Each row of a before or after table is a point. One or more steps were done to the points. Then noise was added and the rows were shuffled. The steps act on columns, c1 being the first. What was done? A step turns or swaps two columns, mirrors them in a line or flattens them onto one, adds a multiple of one to another, or multiplies or shifts one. Angles are multiples of 10 degrees, from the lower column toward the higher: turns from -170 to 170, lines from 10 to 170 but not 90. Use the fewest steps. Two steps may share a column if one is a turn and the other turns, adds or multiplies; they go together, in the order done. Otherwise the lowest column goes first.

Before (9 x 3):
-5 -1 -1
0 -4 30
12 7 -1
-3 3 15
-15 3 11
13 -5 6
20 30 -15
5 -2 5
5 3 -17
After, 9 rows:
34 -9 -30
0 4 29
0 -13 11
12 -8 -1
0 -5 9
-4 13 22
-2 -3 59
5 -4 -32
-2 6 0
Steps: turn c1 and c2 by -70 degrees; multiply c3 by 2

Before:
4 2 -3 -16 -49 -11 -12 24 7
8 40 16 -9 -40 -13 17 40 7
7 8 23 20 15 40 -35 -27 -25
-23 45 -37 44 -6 -24 12 -15 -35
-35 32 -60 14 34 3 -16 -2 -37
-3 -16 29 27 -3 8 -8 -7 -31
-7 38 -22 -9 13 -17 -36 -45 31
0 -14 7 12 -23 29 44 5 -28
11 3 11 -37 -5 -27 3 11 21
46 33 -11 -14 -16 -24 -28 -7 13
15 -1 35 4 -22 3 23 5 -33
-1 -5 -5 53 37 23 -14 -19 -12
After:
-26 6 32 11 1 -21 -4 1 33
-10 -7 -2 0 -6 5 -26 5 -21
13 -43 -24 -9 -2 38 -4 -18 -24
-19 19 10 2 12 -50 14 1 28
-44 -2 -6 -1 23 16 -5 9 -5
-40 -42 8 4 14 -11 -18 14 0
6 -39 -19 -6 23 -4 -25 -7 42
9 -4 24 9 -13 19 50 -11 26
32 7 15 3 -16 4 27 -9 12
48 -28 -48 -19 11 14 10 0 41
-34 -36 -13 -5 -31 34 -15 -3 -8
-1 21 34 13 8 4 9 -3 26
Steps: turn c1 and c5 by -120 degrees; turn c2 and c9 by 170 degrees; flatten c3 and c4 onto the line at 20 degrees; turn c6 and c7 by 110 degrees; multiply c8 by 0.4

Before:
-27 11 18 -15 15 31 14 -2 -21 9 -15 14 4 -8 21 8 -8 2
9 -7 2 -2 4 4 6 5 4 6 0 5 -7 -1 11 -8 -8 13
13 -1 14 -2 -2 8 -6 -11 -10 4 6 -5 3 -3 2 -3 8 14
-12 6 -3 2 6 2 -4 19 0 -14 2 12 -7 -4 -7 14 -11 17
-14 16 -16 5 12 -5 -6 15 4 -16 3 -9 -1 2 -10 11 2 14
10 -14 -1 7 3 7 -3 -6 -10 4 0 -5 -14 -3 2 -1 2 4
15 -15 -3 -1 6 -3 5 11 -3 13 18 0 -2 -8 0 0 9 6
20 -18 1 -9 1 10 2 3 -7 20 -2 -3 4 -6 -4 -3 -1 -1
-6 13 -7 0 9 7 13 9 -6 -19 8 -5 2 -3 -9 18 -5 17
After:
-4 -1 12 -2 7 6 -5 -11 -2 12 -8 6 0 -2 0 -4 -13 14
20 14 -12 0 5 7 14 10 -5 -6 -10 5 14 -3 -11 18 2 18
-9 10 2 -15 22 31 14 -3 -26 -26 6 58 10 -7 20 8 -3 0
15 7 -5 2 5 1 -3 18 -4 -9 -3 14 0 -4 -6 15 10 19
-3 -13 -2 8 1 6 -5 -5 -8 10 -2 6 -14 -4 3 0 -7 3
-6 -7 0 -2 3 4 8 3 -1 9 2 13 -14 -1 10 -8 9 12
-12 -15 -5 0 0 -4 5 12 9 16 -17 -4 -1 -8 -1 0 -7 6
-18 -18 0 -8 1 10 1 3 -7 20 -1 14 2 -5 -4 -1 -3 -2
16 15 -22 6 -1 -5 -6 15 5 -13 -2 -17 6 2 -10 10 0 16
Steps: turn c1 and c10 by 90 degrees; turn c3 and c5 by 40 degrees; add 1.5 times c6 to c12; turn c9 and c17 by 150 degrees; turn c9 and c11 by -160 degrees; add 0.7 times c16 to c13

Before (12 x 48):
20 -9 -3 -10 -42 1 -16 29 -14 -29 18 17 -6 -14 1 -19 -15 16 8 -12 -21 -32 -30 -12 -37 37 -20 41 -9 -31 7 -8 -32 -16 27 -6 11 -47 -29 -12 3 4 -8 19 21 23 -6 4
26 -19 13 -29 17 -24 -16 31 -9 15 -18 18 -38 25 29 37 -6 -33 21 -26 -13 -9 24 23 20 -14 -15 -3 0 -15 21 19 19 -12 40 17 36 -7 38 -12 46 -33 -19 -9 32 5 -19 -13
-32 21 22 -18 -42 24 -19 -32 10 13 -17 -22 -15 29 60 29 41 -29 9 20 15 0 -11 -2 -43 10 11 5 1 32 -6 36 16 31 39 30 -27 4 -4 15 -7 20 24 34 -7 9 -29 -12
-22 40 46 -11 4 -32 -48 -13 -36 -22 27 -31 -18 -15 6 20 -15 -47 14 6 2 -26 12 33 -16 41 44 -24 -14 31 -27 -23 -27 -5 29 -28 6 -11 8 25 -2 -35 4 21 8 45 34 -26
-8 -14 -17 1 14 41 11 -1 17 -4 -39 -24 18 -11 -9 9 8 -12 -14 -2 -14 -22 -27 -10 -8 8 -28 -30 -26 32 -12 -10 -23 7 16 -39 7 -22 -28 -9 -23 -15 -15 -23 -5 34 27 -26
-10 4 -19 30 16 -17 -6 25 -14 6 0 40 12 38 34 -23 -17 -12 7 3 35 10 -20 -2 -5 -9 -29 -10 -26 19 -37 -27 21 -41 29 -6 10 -10 20 7 -17 26 1 20 36 40 38 -21
-12 -6 -2 -11 -19 39 -48 7 11 -22 6 -4 25 -4 18 -15 -26 -7 33 2 18 27 40 8 -12 -21 -10 -7 17 -29 3 33 -3 -6 0 -6 -13 12 13 31 -10 13 -9 35 7 34 2 -5
-1 4 23 -27 -22 -18 10 -32 13 -46 18 33 -5 22 2 18 16 10 6 33 -34 -34 27 -7 -28 -21 45 8 41 5 28 -15 20 32 36 -8 29 12 33 -26 4 20 21 -6 -17 18 43 -34
1 8 37 -9 2 -7 7 7 4 6 -17 -28 14 -8 41 8 -16 -19 -6 15 -12 26 25 4 -38 -23 -18 15 -28 2 -24 11 -33 2 31 24 -18 22 -16 -14 11 23 -6 -29 9 32 14 27
5 8 35 -16 -10 24 5 19 -14 -15 26 1 -46 6 10 27 -23 -23 45 -21 4 29 29 -22 -13 11 13 37 -24 29 24 36 16 12 7 16 1 2 -26 11 1 13 43 17 -5 17 -3 38
-12 7 8 -16 -32 -3 11 31 2 24 8 9 -8 -9 35 -21 10 19 -6 30 -4 15 14 19 -8 24 27 43 44 9 -37 40 -23 14 16 20 26 -10 36 -12 12 -40 46 14 1 37 -29 30
3 -2 36 -19 10 -30 5 28 -31 3 14 31 -22 26 46 19 -23 -46 -14 -35 -14 -24 30 22 17 29 6 7 -18 20 -6 31 -24 6 8 -40 -11 11 21 -28 -11 -31 24 12 -19 -14 6 -35
After, 12 rows:
-11 -8 0 -11 -1 38 -48 7 11 -22 6 -7 23 -3 18 -14 -27 -8 31 6 16 27 39 2 -11 -21 -12 -9 18 -27 1 34 0 -2 2 -13 -14 13 14 31 -11 -4 -8 -26 26 36 -23 -4
-19 40 50 -12 1 -29 -47 -12 -35 -21 26 -28 -16 -15 7 18 -17 -47 16 32 4 -27 11 6 -18 41 44 -27 -17 31 -28 -23 -27 -5 28 25 7 -9 7 26 0 -37 3 8 28 45 -40 -26
18 -8 -3 -12 1 0 -17 30 -14 -26 18 19 -3 -13 1 -19 -16 15 7 -12 -21 -32 -29 -14 -41 37 -21 44 -9 -31 4 -7 -33 -17 26 -6 12 -45 -28 -13 2 -8 -7 -16 40 23 -10 5
-32 21 20 -17 1 22 -19 -32 10 13 -18 -22 -15 29 62 28 40 -31 8 -1 14 -1 -11 20 -44 10 13 6 1 33 -4 36 18 31 38 -6 -26 9 -2 16 -10 46 25 -44 13 10 0 -13
0 9 36 -7 0 -7 7 6 5 5 -16 -28 13 -6 39 9 -14 -17 -5 4 -14 27 25 13 -37 -20 -18 17 -31 3 -22 11 -31 2 31 -16 -18 23 -14 -14 11 27 -4 29 27 32 6 28
-8 4 -23 30 2 -19 -6 24 -10 7 -3 39 13 38 33 -21 -18 -11 8 -2 36 11 -18 1 -8 -9 -29 -9 -26 18 -39 -29 18 -43 29 -28 10 -12 18 7 -14 4 1 9 56 41 -40 -22
-6 -15 -19 0 -1 43 11 -2 19 -5 -38 -23 17 -10 -11 12 8 -11 -11 -10 -16 -23 -24 0 -7 6 -29 -29 -26 32 -11 -8 -21 5 19 -1 9 -22 -30 -12 -24 -48 -17 34 15 35 -5 -28
26 -18 14 -27 0 -25 -14 30 -11 15 -18 16 -36 26 29 36 -5 -32 22 23 -13 -11 25 -28 19 -12 -14 -1 1 -13 20 17 17 -12 38 36 36 -9 38 -14 45 -5 -16 -8 50 5 20 -12
-11 8 7 -14 -1 -5 13 34 2 25 10 9 -8 -8 34 -21 9 20 -6 20 -4 14 14 32 -9 22 26 42 43 7 -37 39 -23 14 19 50 26 -10 34 -14 12 27 45 -29 21 38 12 31
2 -1 38 -19 3 -29 7 28 -26 2 11 34 -22 27 49 19 -23 -49 -12 24 -15 -24 28 -35 17 32 7 6 -17 20 -7 31 -25 5 8 18 -11 11 22 -32 -10 -38 24 -3 0 -13 -12 -35
-4 4 21 -29 -2 -19 10 -32 14 -46 17 31 -4 24 2 16 17 11 8 -8 -34 -31 27 34 -27 -23 45 7 40 3 30 -13 19 32 38 -19 26 9 32 -26 5 10 20 32 4 15 -28 -30
3 9 34 -15 2 25 5 19 -15 -15 27 0 -48 3 9 28 -23 -24 44 -23 5 30 26 -20 -15 13 16 38 -24 29 26 35 16 12 5 -3 3 4 -27 12 2 41 42 -12 16 17 -9 37
Steps: multiply c5 by 0; swap c20 and c24; add 0.5 times c43 to c36; turn c36 and c42 by 70 degrees; turn c44 and c47 by -140 degrees; shift c45 by 20
